Rows are points. Each copy is the shape, with its points in the same order, turned, moved and blurred by noise. Is it also mirrored, or only turned?

Shape (7 x 2)
[[-1.7 -0.6]
 [-1.3 -3.6]
 [-0.9 -1.7]
 [-4.8  2.4]
 [ 7.5  2.9]
 [ 3.0  1.6]
 [-2.6  1.9]]
Copy 1 (7 x 2)
[[-4.1  0.1]
 [-4.6 -3.0]
 [-3.4 -1.1]
 [-6.3  3.8]
 [ 5.6  1.2]
 [ 0.8  1.0]
 [-4.3  2.9]]
Copy 1 is: only turned
Copy 2 (7 x 2)
[[-1.7 -1.1]
 [-1.9 -4.4]
 [-1.1 -2.4]
 [-4.0  2.3]
 [ 8.1  0.0]
 [ 3.4 -0.4]
 [-1.8  1.4]]
Copy 2 is: only turned
Copy 3 (7 x 2)
[[-2.0  2.8]
 [-1.3  5.6]
 [-1.2  3.8]
 [-4.9  0.2]
 [ 6.4 -2.8]
 [ 2.2 -0.3]
 [-3.4  0.5]]
Copy 3 is: mirrored
Copy 4 (7 x 2)
[[-2.1  0.1]
 [-0.9 -3.1]
 [-1.0 -0.8]
 [-5.9  2.5]
 [ 5.8  5.5]
 [ 1.6  3.2]
 [-3.6  2.6]]
Copy 4 is: only turned

Shape (9 x 3)
[[ 6.2  0.0 -1.3]
 [-2.9 -0.5  3.3]
 [ 4.8 -0.9  1.4]
 [-6.1 -3.2  5.2]
 [-2.8  1.8 -4.0]
 [ 0.8  0.6 -0.7]
 [ 3.8  1.1 -1.2]
 [ 5.4 -0.3 -4.3]
 [-0.4 -3.3  0.1]]
Copy 1 (9 x 3)
[[ 5.0  0.7  0.7]
 [-3.4  0.9  5.8]
 [ 2.7  1.7  3.8]
 [-6.7 -1.9  8.0]
 [-3.0 -2.0 -3.2]
 [ 0.2  0.8 -0.1]
 [ 2.5  2.2  0.4]
 [ 4.1 -0.2 -2.0]
 [-0.1 -2.3  3.3]]
Copy 1 is: only turned
Copy 2 (9 x 3)
[[ 3.7 -5.0 -1.8]
 [ 0.3  3.8  1.5]
 [ 4.5 -2.3 -1.2]
 [-0.1  8.9  0.4]
 [-5.4 -0.7 -0.7]
 [ 0.2 -1.9 -0.2]
 [ 1.2 -3.8 -0.9]
 [ 1.8 -6.1 -3.8]
 [ 1.1  1.6 -3.1]]
Copy 2 is: mirrored
Copy 3 (9 x 3)
[[-5.1 -2.1  5.8]
 [ 1.4  1.1 -1.4]
 [-2.0 -2.5  4.8]
 [ 4.4  0.0 -4.7]
 [-5.8  3.2 -2.2]
 [-3.4  0.7  1.4]
 [-4.5 -0.1  4.0]
 [-7.7 -2.2  4.3]
 [-2.0 -2.3 -1.0]]
Copy 3 is: mirrored

Shape (10 x 6)
[[-3.8 -2.0 -1.0 -1.5  2.2  1.3]
 [-2.3  4.1  3.7 -2.7  6.1 -5.5]
 [ 3.8  2.4 -1.3  2.6  4.1 -3.6]
 [ 1.1 -2.2 -3.9  3.4  0.2  2.2]
 [ 2.3 -2.1 -3.1  0.6  4.2 -4.3]
 [-3.6 -1.8 -4.8  4.1  4.6  0.8]
 [-2.2 -1.9 -1.5 -3.5  5.4  3.0]
 [ 3.9  4.0 -4.1 -3.5  2.8 -4.8]
 [ 4.0  4.6  2.4  0.7 -2.0  1.5]
 [-1.8  4.8  4.3  2.3 -2.7 -4.5]]
Copy 1 (10 x 6)
[[-1.2 -2.8 -3.3 -2.5  3.5 -0.7]
 [ 1.0  1.2  5.6 -6.8  3.0  1.2]
 [ 6.1  3.5  0.9 -0.4  2.0  0.0]
 [ 3.6 -0.5 -5.2  2.6  2.2 -0.8]
 [ 6.1  2.1 -0.8 -2.3  4.9 -2.7]
 [ 3.7 -2.3 -6.0 -1.3  5.6  2.7]
 [-3.5  0.8 -3.7 -3.0  6.0 -0.4]
 [ 4.6  5.1 -0.7 -5.1 -0.7 -3.6]
 [ 0.5  2.6  2.0  3.1 -3.7 -0.1]
 [ 2.9 -3.4  5.7 -0.6 -3.0  1.1]]
Copy 1 is: mirrored
Copy 2 (10 x 6)
[[-4.3 -1.7 -0.5 -1.2  3.2  1.8]
 [ 0.3  1.0 -0.3 -5.0  5.7 -6.7]
 [ 4.3 -0.7 -1.1  3.1  3.1 -3.5]
 [-1.0 -2.4 -0.2  5.1  0.6  3.1]
 [ 2.5 -4.4 -3.4  1.7  3.8 -1.5]
 [-4.7 -2.6 -1.8  5.3  5.3  0.3]
 [-2.5 -0.4 -1.3 -2.0  6.2  3.8]
 [ 4.6  1.3 -6.4 -0.8  1.6 -2.5]
 [ 3.3  3.4  3.3  0.5 -2.4  0.0]
 [-0.8  0.6  3.2 -1.3 -3.1 -7.2]]
Copy 2 is: only turned
Copy 3 (10 x 6)
[[-3.9 -2.1  1.1 -1.2  0.4  1.3]
 [-0.4  0.8  2.5 -3.3  8.7 -2.9]
 [ 2.3  0.9 -2.5 -2.9  0.6 -6.8]
 [-1.5 -1.8 -1.9 -0.9 -5.7 -2.7]
 [ 1.3 -4.1 -2.7 -2.5  1.2 -5.0]
 [-7.1 -2.6 -2.4 -2.5 -2.0 -4.7]
 [-3.6 -2.3 -0.8 -5.0  1.0  2.1]
 [ 4.2  0.1 -5.9 -0.9  4.0 -2.5]
 [ 3.8  5.2  1.5 -0.7 -1.9 -0.8]
 [ 0.9  3.7  5.0  3.1  1.8 -4.0]]
Copy 3 is: mirrored
Copy 4 (10 x 6)
[[-2.0 -2.6 -3.5 -1.9  0.3  0.2]
 [-2.9  3.8  1.3 -4.1  5.0 -5.6]
 [ 5.2  2.9 -0.5  0.4  3.5 -3.3]
 [ 4.4 -2.1 -3.9  2.2 -0.8  2.2]
 [ 4.9  0.8 -3.7 -2.0  0.4 -4.4]
 [ 1.6  0.5 -7.7 -1.1  2.0  2.5]
 [-1.0 -5.3 -3.5 -3.1  3.3 -0.8]
 [ 2.7  0.2 -1.4  2.7  3.5 -8.8]
 [ 1.9 -0.3  5.0  4.5  1.9 -0.3]
 [-2.3  6.2  3.8  2.0 -0.6 -0.9]]
Copy 4 is: mirrored
